Rows are points. Each copy is the shape, with its points in the same order, stretched, turned, moved and blurred by noise. Some copies are also mirrored. Which?
(in the rows, 128 means zero)

Shape (8 x 2)
[[ 98 100]
 [121 131]
 [ 75 105]
 [ 95 171]
 [232 114]
 [104 110]
 [ 80 126]
 [105 133]]
Copy 1 (8 x 2)
[[120 173]
 [133 139]
 [131 205]
 [164 160]
 [103  38]
 [114 160]
 [144 195]
 [134 159]]
Copy 1 is: only turned
Copy 2 (8 x 2)
[[169 164]
 [128 120]
 [165 187]
 [ 89 128]
 [146   9]
 [161 153]
 [137 172]
 [134 139]]
Copy 2 is: mirrored
Copy 3 (8 x 2)
[[167  74]
 [125  93]
 [169  49]
 [ 85  55]
 [106 218]
 [151  79]
 [144  51]
 [127  76]]
Copy 3 is: only turned
Copy 4 (8 x 2)
[[179 172]
 [129 144]
 [168 181]
 [ 98 170]
 [152  25]
 [166 154]
 [140 175]
 [131 148]]
Copy 4 is: mirrored

Shape (7 x 3)
[[106 155 118]
 [ 73  66 129]
 [186 199 137]
 [131 157 124]
 [106 134 115]
 [175 133 112]
 [186 155 160]]
Copy 1 (7 x 3)
[[115  98  89]
 [ 48 169 163]
 [224  68  81]
 [139 100  96]
 [102 118 101]
 [181 150 107]
 [220  97 138]]
Copy 1 is: mirrored
Copy 2 (7 x 3)
[[163 162 155]
 [134  83  87]
 [112 174 201]
 [141 148 164]
 [151 136 131]
 [ 98 142 143]
 [ 85 121 173]]
Copy 2 is: mirrored
Copy 3 (7 x 3)
[[150 137 104]
 [ 29 105  91]
 [244 157 209]
 [161 134 131]
 [130 115  99]
 [184  94 178]
 [173 144 231]]
Copy 3 is: only turned
Copy 4 (7 x 3)
[[167 143 162]
 [227 180  77]
 [ 59  67 187]
 [135 121 157]
 [171 152 141]
 [ 82 121 130]
 [ 70  56 143]]
Copy 4 is: mirrored

Shape (12 x 6)
[[125  90 141 116 135 103]
 [ 91 114 110 100  69 157]
 [129  86  69 154  62 151]
 [145 208 169 175 124 153]
 [106 158 198  91 138 148]
 [154 132 102  93 113 118]
 [ 99 121 105 133 119 190]
 [185 104  94  98 115 110]
 [118 108 117 123 141  93]
 [131  74  95 180  90  83]
 [128 157 119 112 144  92]
 [137 172 174 124 135 240]]
Copy 1 (12 x 6)
[[123 138 139 111 134  64]
 [ 46 112 104 113 159 119]
 [ 25  93 123  98  90 120]
 [168 186  80 204  89 206]
 [144 179  88 186 168 111]
 [124 141 163  81 136 131]
 [ 60  95 118 163 132 138]
 [104 131 182  76 130 124]
 [136 122 122  99 127  86]
 [ 97 129 120  83  75  83]
 [162 136 130  97 133 130]
 [ 84 153 113 228 143 193]]
Copy 1 is: only turned
Copy 2 (12 x 6)
[[178 118 124 135 112 149]
 [107 197  81 127 117 141]
 [178 249 110 170 105 118]
 [ 68 121 175 101 166  90]
 [ 61  68 101  89 146 137]
 [145 156 134 163 181 137]
 [ 89 169  90 178 100 124]
 [189 162 145 183 186 125]
 [173 130 146 138 114 162]
 [241 206 157 129  81 140]
 [125 122 168 130 156 156]
 [ 11 104  81 164 159  73]]
Copy 2 is: mirrored
Copy 3 (12 x 6)
[[138  74 119 140 128 153]
 [ 39 120 106 170  69 106]
 [ 25 169  72 171  94 204]
 [163 197 215 111 122 125]
 [151  71 202 121 114  64]
 [ 87 148 119 164 148 113]
 [ 53 138 113  85  91 126]
 [104 137 109 178 185 153]
 [140 105  97 130 125 145]
 [108 137  70 188  91 238]
 [151 142 118 139 141  98]
 [ 81 150 239  66 122  79]]
Copy 3 is: mirrored

Shape (12 x 8)
[[144 111 105 192 136 110 128 107]
 [125 170 197 122 177 122 104 120]
 [184 132 113 164 174 146 187 173]
 [135 140 105 108 142  81 141 107]
 [142 191 188  87 139 141 222 133]
 [ 51  49 139  97 149 140  73 189]
 [112  98 129  97  91  98  80 180]
 [149  79  99 117 150 125 121 125]
 [107  70 172  96 137 116 133 225]
 [165 113 104 102 127 135 122 141]
 [136 123 178 165 112 145 104 128]
 [172 105 124  83 138  69 162  94]]
Copy 1 (12 x 8)
[[105 135 159 162 144 122  95 148]
 [184 194 124 168 155 163 122  99]
 [109 166 177 138 125 157 211 125]
 [133 149 115  89 118 126 135 134]
 [121 194 103 121  94 222 205 100]
 [173 114  79 185 186  95 189 163]
 [183 123  93 121 126 140 178 211]
 [140 108 134 126 114 123 158 135]
 [182 148  83 155 118 131 248 184]
 [153 118 134 110 101 161 183 144]
 [155 145 138 196 134 174 120 155]
 [150 137 104  76  47 129 157 136]]
Copy 1 is: mirrored
Copy 2 (12 x 8)
[[182 180 111 143 138 100 106 141]
 [101  53 103  85 174 114  84 100]
 [209 102  95 147  46 135  52 154]
 [156 129 170  85 131 123 143 141]
 [127  27 109  72 127 219  72 191]
 [ 11 128 156 202  66  41 133 117]
 [ 73 122 184 212 109 108 167  88]
 [135 160 115 120  70 102 144 130]
 [ 44 100 159 209  35 128  73 106]
 [147 116 118 137  80 128 162 122]
 [106 117  73 167 164 133 104 112]
 [139 152 148  49  97 178 135 129]]
Copy 2 is: mirrored
Copy 3 (12 x 8)
[[146 179  87  68 120 154 102 107]
 [199 104  82 167  65 118  90 153]
 [152 223 156 110 131 148  71 194]
 [126 114  84 126 151 174 108 132]
 [206  91 136 117 145 133 117 249]
 [ 51 151 158 170  52  66 181  83]
 [ 41 111 141 142 121  40 117  86]
 [131 177 120 134 151 150 137  94]
 [ 51 165 144 167  93  23 152 162]
 [129 147 159 139 169 122 110 104]
 [174 138 115  93  90  73 108 114]
 [139 136  57 139 205 155 135 136]]
Copy 3 is: mirrored

Shape (13 x 9)
[[120 114  97  56 110 168 171 146 115]
 [158  91 154 138 194  85  75 143 149]
 [ 79 101 165 159 160 139 134 188 128]
 [138 117 102 105 140 108 163 177 105]
 [ 79  66  73 156 152 107 104  83 130]
 [126 154 121 153 143 160 106 145  91]
 [115 115  99 139 137 165 145  84 133]
 [128 155 212 146 101 119 112 153 110]
 [115 134  50 108  50 136  95 105  78]
 [ 86 164 138  82 114 181 133  61 146]
 [183 125  99 133 148 105 150  68 158]
 [110  29 154 107 111 129  89 121 114]
 [149 148  86 163 107 125 115 178 139]]
Copy 1 (13 x 9)
[[225 109 142 161 176 202 100 128 144]
 [ 94 133  69  97 128   7  79 114  90]
 [129 137  91 147  66  56  91 203 132]
 [170  90  62 153 156 127 112 123 182]
 [ 72  64 117 132  71 104  71  59  54]
 [103 103 159 123 124  73 187 136 141]
 [164  78 143  96  99 131 122 104  79]
 [ 75 199  95  99  83 126 161 179 160]
 [ 56  93 168 171 163 224 166  70  98]
 [202 182 213 112  99 181 146  86 102]
 [179  90  83  57 126 122 132  51  77]
 [ 90 106 123 118 121 158  31 147  77]
 [101  94  75 152 149  90 184 137  90]]
Copy 1 is: only turned
Copy 2 (13 x 9)
[[154 106  82 156 182 116 152 182 127]
 [ 73 169 179 176  74 116 124  49 115]
 [ 92  60 117 168  89 115 119 117 120]
 [145 106 120 143 141 108 149 101 122]
 [ 36  90 175 162 155 169 142  88  83]
 [115 116 167 123 107  99 122 144 107]
 [ 99  92 157 149 191 137 106 154 143]
 [151 149 129 149  39 142 132 141 109]
 [133 136 153 130 141 163 167 151  22]
 [ 90 130 103 126 158 154 115 214 148]
 [118 155 175 146 195 150  93  83 166]
 [ 89 138 143 226  80 175 177 150  85]
 [144 128 153 138 117 104  99  68  69]]
Copy 2 is: mirrored
Copy 3 (13 x 9)
[[100  82 115 157 157  87  96  98 153]
 [125 161 107  91  60  98 216 149  88]
 [ 69 105 119  71  93 131 165  99 199]
 [144 128 104 134 120  90 156 144 172]
 [189 100  81  82  64 154 107 105 115]
 [113 146 136 136  71 166 142 153 155]
 [140 123 121 114 116 156  98  92 127]
 [ 64 123 112 124 181 164 199 182 131]
 [163  79  76 175 135 165  68 200 118]
 [109  87 160 119 182 145  97 114 102]
 [194 196 112 127 140 110 135 137  65]
 [ 92  45  35 107 123 142 152  94 103]
 [125 171 108 121 100 105 105 200 152]]
Copy 3 is: mirrored

Shape (17 x 12)
[[112 136 116 176 144 142 114 147   7 134 189 133]
 [111 127 124 117 147  93 128 148  79 153 114 135]
 [114 141 129 122 118 118 108 136 126 133 172 140]
 [138 135 149 135 130 145 160 141 163 124 159 157]
 [111 106 145 118 230 137 156  84 162 130 129 135]
 [128 134 136 166 114 138 123  70 148 135 145 129]
 [145 111 121 118 120 140 114 115 143 132 174 102]
 [131 114 124 131 129  57 110 112 155 122 114 146]
 [140 132 114 120 157 152 117 139 143 117 116 158]
 [144 135 121 116 116 153 138 133  95 124 121 153]
 [113 120 154 117 145 131 106 149 152 119 108 144]
 [145 110 147 137 168 158 112 140 128 152 147 157]
 [133 140 117 121 136  98 112 125 158 155 112 145]
 [103 103 113 132 123 158 133 140 130 144 153 148]
 [110  93 117 146 116  80 115 151 131 131 135 155]
 [122 137 106 131 121 138 120 153 146 126 148 143]
 [119 120 117 154 152 155 173 149 128 135 143  90]]
Copy 1 (17 x 12)
[[141 145 110  57 112 104  88 120 126 182  86 139]
 [125 159 108 130 127  89 106 137 146 140 123 133]
 [124 112 115 123 141 103 111 126 123 124  83 130]
 [140  94 126 139 158 115 111  89 149 110 105 124]
 [111 146  95 124 129 117 135  69 172  50 130  30]
 [127 127 109 119 160 159 147 106 100 128 135 112]
 [104 110 136 131 148 132  93 122 109 134 113 116]
 [128 129 103 159 138  90 145 113 103  91 141 110]
 [145 126 138 124 140 123 126 129 141  80 115 106]
 [147 144 155 111 133 128 126 133 135 130 129 143]
 [130 110 110 135 115 117 140 129 149  88 121 112]
 [142 132 108 138 123 139 102 104 150 107  92  99]
 [140 139 103 159 158 109 125 137 123  99 123 120]
 [138 117 143 137 143 120 105 132 149 154  95 100]
 [143 101 114 160 132  82 118 128 123 142 114 117]
 [141 101 126 129 155 109 110 138 134 122  99 127]
 [124 120 123 111 158 117  81 119 162 143 140  96]]
Copy 1 is: mirrored
Copy 2 (17 x 12)
[[ 77 103 232  91 138 196 142  93  84 146 119  75]
 [124 144 161 145 136 139 125  94  89 143 104 141]
 [141 103 176 143 138 119 110  92 123 106 129  89]
 [158  88 111 134 104 137 100 111 156 117 156 111]
 [138 129 118 154  54  93 137 166 139 154 173 176]
 [144  81 129 132 135 127 159 155 175 120 140 130]
 [152 120 142 120 141  94 117 123 151 135 121  79]
 [161 143 118 166 127 100 160 112 152 102 110 139]
 [126 107 116 162 110 129 137 127 106 122 135 103]
 [126 110 141 151 143 165 122 126 113 135 124  87]
 [126 112 119 169  96  97 120 136 122 114 107 127]
 [143  79 141 148  85 129 139 124 103 152 123 103]
 [164 120 120 162 145 104 140 108 114 120 126 135]
 [117  92 145 147 128 128 114 106 142 153 127  97]
 [129 130 131 159 126 112 143  78 149 121  98 119]
 [135  98 124 139 143 121 111  92 121 116 128  98]
 [122 122  80  90 129 120 101 123 146 157 121 148]]
Copy 2 is: mirrored
Copy 3 (17 x 12)
[[143  23 116 193  58  79  76  56 138 163 110 167]
 [131 112 136 155 107 114 139  89 124 133 163 138]
 [149 119 117 134 122 114 140 104 144 151 122 147]
 [142 136  84 130 132 141 116 138 142 104 120 173]
 [ 86 116  57  81 120  94 125 139 107  79 168 156]
 [ 80 133 105 126 123 108 119 150 142 138 106 178]
 [122 114 108 115 128 117 142 142 144 142 111 102]
 [140 159 121 107 114 153 179 154 130 170 170 145]
 [157 115 107 140 126 120 147 150 132  97 137 134]
 [127 101 134 160 142 124 130 122 143 104 127 143]
 [145 150  93 138 158 127 147 146 108 121 147 127]
 [141 113  73 158 113 104 139 124 143 110 136 141]
 [143 161 124 127 108 131 173 133 135 129 148 140]
 [148 148 104 141 131 106 105 134 174 114 141 156]
 [175 159 112 136 107 155 144 142 166 175 177 152]
 [174 137 115 135 117 125 128 139 151 126 130 138]
 [121 118  92 134  90 117  81 114 128  96 117 127]]
Copy 3 is: mirrored

Shape (16 x 12)
[[120 209  85  76 134 123  83  56 163  94 101  73]
 [119 145 166 103 149 130 164 131  94 177 195 128]
 [ 92  88 166 169 135 162  98 129 126 136 153 146]
 [104 181 167 137 134 119 151 122 110 190 123 188]
 [ 61 116  80 120 108 171  58  66 182 130 139 105]
 [135 200 123  61 101  92 164 125 217  98  98  99]
 [141 140 114 153 120 141 172 124 142 194 183 167]
 [ 93 131 137 158 187  84 188 144 108 187 141 138]
 [ 91  87 111 115 105 185  79  77 126 116 101 113]
 [159 147 120  80 159  80 130 144 138 162 133 165]
 [ 95 116 107 177 162 198 119 155  91 134 156 164]
 [134 143  83 106  95 108  97  37 161  89 101  94]
 [ 45 107  89 106 123 152 117  93 105 121 152 164]
 [129 173 114  43 191 120 155  66 178 162  81 115]
 [ 88 129  53  86  67 168  69  82 141 131  80  62]
 [101 154 140 124 167 100 113 147 133 181 151 146]]
Copy 1 (16 x 12)
[[ 73 107 103  99  57  94 155 133  66 174  89 184]
 [174 142 135 176 168 111 139  98 159 114 163 165]
 [116 124 192 146 186  98 147  60 120 140 154  94]
 [197 127 181 160 106  75  76 124 158 132 168 112]
 [ 64  74 137 117 128  60 209  47 112 190  76 139]
 [116 147 114 162  42 187 110 155 116 181  67 154]
 [213 142 174 134 121 137 148  71 171 157 148 137]
 [222 175 163 102 164 111  71 123 151 111 111 128]
 [ 68  92 146 124 132  78 234 107 101 132 129 103]
 [190 114  85 130 105 161  87 144  96 135 142 113]
 [180 119 220 119 178  89 183  98  87 145 126 132]
 [ 63  92 122  73  48 133 161 109  90 137 101 142]
 [135  57 161 127 127  73 188  95 104  92  75 143]
 [170 195  51 127  50  86 143 153  98 121  63 133]
 [ 58  56 116 101 120  93 249 138 136 188 108 136]
 [182 119 126 132 155 101  76 108 120 159 143 121]]
Copy 1 is: mirrored
Copy 2 (16 x 12)
[[142 187  93 197 156  59 176 121 118 175 148  93]
 [ 87 124 152 145 138 132 121 120  97 164 141 187]
 [156 144 113  88 134 148  66 134 178 149 123 147]
 [104 158 132 118 108 133  93  34 146 142 161 160]
 [160 179  33 122 164 128 136 132 167 184 123 118]
 [ 97 214 118 151 189  42 159 112  99 108 147 125]
 [ 38 149 128 121 116 173  99  80 160 145 112 166]
 [ 50 118 124 123 106 165  81 118  82 156 203 145]
 [173 135  73 125 178 108 100 117 137 171 101 104]
 [102 124 163 146 145 178 152  82 141 106 156 117]
 [136 150 100 111  80 193  75 116 128 124 107 136]
 [108 150  93 157 166  60 147 118 161 179 126  80]
 [133 141  68  90 119 136 137 102 118 164 133 120]
 [100 175 127 174 186 125 133  86  55 186 179  91]
 [151 137  16 176 207  88 140 118 117 155 102 106]
 [122 146 121 133 128 173 123 107 141 132 182 148]]
Copy 2 is: only turned
Copy 3 (16 x 12)
[[ 94 159  56 237  91 192 124 184 129 125  52 102]
 [ 95  54 196 146 172 115 115 110  96 188 119 123]
 [146 132 167 114 149 122 103 124 166 121 174 113]
 [135  86 218 153 145  66  71 119 106 136  99 117]
 [155 204  79 153  73 177  88 182 235 145 128  80]
 [128 141  59 194 133  94 162 135  60 152  32 118]
 [125  53 189 123 110  72 110 133 146 187 155 105]
 [160  87 228 170 134 115 126 142  76 157 148  90]
 [139 186 116 115  88 164  86 180 179 130 146 130]
 [141 100 195 161 125 100 143 143 128 157 100 176]
 [176  65 173 112  93 174 100 132 164 127 176 101]
 [113 171  68 191  95 143 122 213 141 130 125 138]
 [203 139 125 140  96 161  59 185 166 158 149 138]
 [ 99 166 140 220  51 156 118 128  93 163  70 135]
 [134 210  94 115  68 177 109 230 194 151  80  92]
 [151 115 203 168 145 120 118 130 151 142 101 108]]
Copy 3 is: only turned

Shape (16 x 12)
[[179  66 150 191 116  92 134 178 150 186 147 198]
 [112 175  92 156 103 146 109 165 152  89 148  95]
 [127  72 100 183  78 158 179  95  74  77 141 120]
 [167  63 119 175  68 163  71 140 152 104 116 152]
 [149 124  59 129 133 171 111 121  94 125 163 142]
 [151 110 113  95 122  96 137  97 140 124 127 143]
 [145 171 109 173  75 100 112 117  79 141 146 124]
 [ 91 132 113 169 141 111  79 120  85  97  85 134]
 [151 151 141 189 157 141 131  91 129 151 125 146]
 [152 136  45 151 132 188 186 152 168  81  85 154]
 [ 79 145 142  97 102 110 140 127 105 186 102 110]
 [123 102  84  77 102 132  94 152  77 131 158 109]
 [176  62 143  95 126 107 145 121  99 113  86 100]
 [ 87 133 138  88 161 168 111  81  76 161  70 193]
 [165  60 121 122 103 154 131 168  87 151 168 160]
 [ 95 155 156 166  76 148 129 155 131  83  83 211]]
Copy 1 (16 x 12)
[[ 61  98  27 179 121 107 105 102  71  87 132 105]
 [129 194 142 123 101 117 131 181 146 140 188 114]
 [ 74 156 142 147 144 125  94 143  89 200  45 113]
 [131 129  75 185 112  66  61 109 112 191 151 109]
 [ 77 104 186 176 134 150  92 150 139 154 140 164]
 [132 109  99 189 124 164 155 110 143 134 117 129]
 [ 78 146 188 177 174  76 150 143 117 104 137  74]
 [139 200 138 140 134  47 122  97 132 121 110 185]
 [121 139  94 115 195  95 118 134 138  98 129 114]
 [101 170  70 146 100 124  98 209 222 157 110 193]
 [121 121 172 113  80 112 162  93 173  81 114 101]
 [ 99  90 208 189  66 147 119 121 112 146 136 149]
 [171  90  75 186  89 109 116 135 104 132  51 149]
 [109  83 168 106 138  70 149  54 203 117 100 214]
 [ 53  48 135 175  90 132  95 126  73 148 113 139]
 [ 73 166  89  96 131  16 179 108 161 153 143 160]]
Copy 1 is: mirrored
Copy 2 (16 x 12)
[[157  95  89 160 247  19 160 225 143 128  77  82]
 [ 87 183 209 131 135 187 154 160 143 168 155 153]
 [102 167 147  87 164  31 191 110 114  76 231 119]
 [ 91  85 198 204 190  42 173 156 163 124 195  89]
 [ 89 163 131 147 141 125 152 116 107  67 174 214]
 [105 117  95 151 104 108 131 114 158 123 137 115]
 [158 136 178 113 120 101 135 184 103  86 126 140]
 [175 132 182 169 137 154 142  85  97  87 170  73]
 [105 111 137 129 173 105  97 138  64 115  86 111]
 [ 53 240 125 217 179 100 147 111 117 157 191 154]
 [166 115 102 127  98 144 150 115  91 186 132 116]
 [147 137 133 128 103 142 172 106 155 112 186 190]
 [171 112 114 122 145  63 105  58 176 152 176  89]
 [132 112  82 208  97 126 177  18  41  95 118 120]
 [134 128  96 124 189  40 201 142 151 102 142 169]
 [102 168 170 215 155  76 249 138 117 133  98  53]]
Copy 2 is: only turned

Shape (18 x 12)
[[102  99 132 161  89 138 144 133 112 168 196 106]
 [132  85 150  97 130 156 155  79 120 171 103 127]
 [138 153  80 178 121 179 158 141 134  84 118 175]
 [106 168  58 165 123 196 130 139 210  66 120 114]
 [196 160  85 168 155 162  80 144 145 152 178 187]
 [ 74 163  42 202  95 176 112 115 157  98  82 116]
 [139 139 132 193 146  99 167 126 102 167 204 161]
 [177 160  91 180 119 127 108 117 189 114 149 179]
 [150 148 108 176 148 154  82 147 154 126 174 228]
 [154 143 187  60 138 127 106  89  87 117  89  79]
 [157 161 159 170 145 149 117 177 139 164 174 194]
 [117  87 142 123  70 122 134 144 102 126 109 109]
 [ 76 146 105 188 109 161 125 109 197  80 106 141]
 [ 83 119 127 126 123 104 126 121  92 160 141 132]
 [136  85 147  88 135 138 108  72  96  73 118  99]
 [106 146 140 125  48 138 145  91 103 143 148 130]
 [173 103 193 129 147 176  78  57  89  95  85  87]
 [ 75 139 132 123  89 154 140 115  94 149 183 146]]
Copy 1 (18 x 12)
[[ 98 128 146 155  82 201 144  35  45 102 133 140]
 [110 102 144  88  78  91 138 104  57 128 103 185]
 [ 87  65 143 195 141 126  89 151 143  92  75  80]
 [113  79 143 188 203 108 199 155 206  75 128  77]
 [126  48 150 168 173 199  77 188 105 157 128  99]
 [113  55  89 215 123 109 196 112 186  88 101  88]
 [ 72 127 115 173 110 226  32  59  71 159 156 127]
 [ 45  80 104 166 180 191 109 187 146 151 144 128]
 [ 98  73 149 193 202 210 105 163 115 164  77 100]
 [138 149 149 123  79  65 164 163  25 144 153 135]
 [ 99  89 137 147 185 203  91 128  65 154 107  65]
 [100 139 130 123  55 149 170  97  58  87  89 147]
 [ 61 100 112 189 179 132 209 118 178 119  96  97]
 [135 150 108 162  95 151 140  56  67 128 118 169]
 [124 151 199 158  71 107 166 146  76 133 105 168]
 [ 53 112 103 188  88 122 155  92   7 106 123 161]
 [110  87 202 138  44 103 169 177  43 175 100  93]
 [105 122 137 204 122 137 151  57  21 106 103 150]]
Copy 1 is: only turned
Copy 2 (18 x 12)
[[138 151 132 121 141  91 146 160 102 176 104 161]
 [146 202 160 150 103  92 140 117 124  88 113 167]
 [160  94 157 125 126 198 177 174 167 178 114 145]
 [170 114 148 121 144 231 218 177 111 149 100  81]
 [195  73 151 153 103 152 133 188 116 181 190 139]
 [152 133 135  84 127 221 200 147 109 181 106 149]
 [189 115 112 102 139  87 117 180 159 199 139 168]
 [187  95 139  94 104 113 185 162 163 161 191 133]
 [212  43 157 143 116 153 143 162 127 211 149 158]
 [126 214 170 129 162 129 114  71  98  67 123 116]
 [201  69 181 134 129 130 112 186 121 192 126 169]
 [ 87 135 164 106 129  86 146 122 116 127  93 153]
 [191 128 134  89 151 182 224 135 123 158 111 143]
 [152 138 134 110 121  93 113  98 120 173  88 151]
 [114 186 128 168 167 134 169  73 119  74 122 125]
 [132 191 167 106 139  89 141 118 142 180 126 155]
 [141 210 157 176 182 176 158  95  87  45 166 179]
 [158 159 164 133 146 125 128 127 110 209  86 144]]
Copy 2 is: mirrored
Copy 3 (18 x 12)
[[ 91  54 138 171 120 121 114 179 116 135 116 123]
 [165  84 102 111 134 183 132 111 122 162 103 114]
 [107 125 101  86 176 111 113 132 181 108 117  98]
 [109 132 137  52 152  66 117 114 182 152 172  94]
 [ 26 178  80  86 111 104 209 102 120 121 121  93]
 [132 140 145 134 159  78 101 105 200 168 168  66]
 [ 63 124 128 159 108 171 130 191 159  79 101 127]
 [ 43 148 139  89 143 114 195  80 167 113 142  77]
 [ 16 180 125  88 145  96 186  99 154 137  88 109]
 [159 123 127 114 118 194  64  83  84 103 172 168]
 [ 18 156 123  99 160 124 158 149 114 116 119 105]
 [147  68 155 172 175 133  98 129 108 107 127 112]
 [ 96 120 189  94 165  94 103  97 202 172 145  84]
 [137 130 149 184 138 148 105 153 135 137 120 159]
 [159  91 139 105  99 158  83  68 130 108 113 165]
 [100  45 125 164 173 140  91 129 138 136 147 147]
 [116  93 129  82  77 181  71  27 104 129 134 100]
 [ 96  77 120 156 153 124  86 164 133 157 111 175]]
Copy 3 is: only turned
Copy 4 (18 x 12)
[[155  84  76 138 129 119  56 138 167 146 108 114]
 [165 141  82 139 108 136 150 116  64 107 152  55]
 [117  82 159  74 175 102  83  98 107  89 129 148]
 [ 40  67 117  74 161 105 104  66  67 123 141 159]
 [ 88 159 127 124 151  99  68  93 177  54 132 165]
 [ 87  64 121  57  99  77 126  85  41 136  84 174]
 [164 129 129  85 127 134  44 163 209 114 127 126]
 [110 151 143  92 142  89  86  91 111 101 166 182]
 [104 134 169 107 151  72  83  91 195  71 146 160]
 [125 125 127 222 115 180 159 125  85 128 141  63]
 [116 154 143 111 191 109  79 115 218 100 111 115]
 [165  82 101 176 157 114 122 152  98 152 116 122]
 [ 90  85 150  62 114  74 125  81  54 150 140 140]
 [158  95 109 140 104 132 136 147 169 132 115 118]
 [123  78 150 207  95 128 119 136  67 112 177  82]
 [191  91 108 147 122 139  95  82 119 145 114 123]
 [100 130 166 203  76 106 110 116  14 108 131  43]
 [161  64 109 137 126 138  85  87 189 126 111 112]]
Copy 4 is: only turned
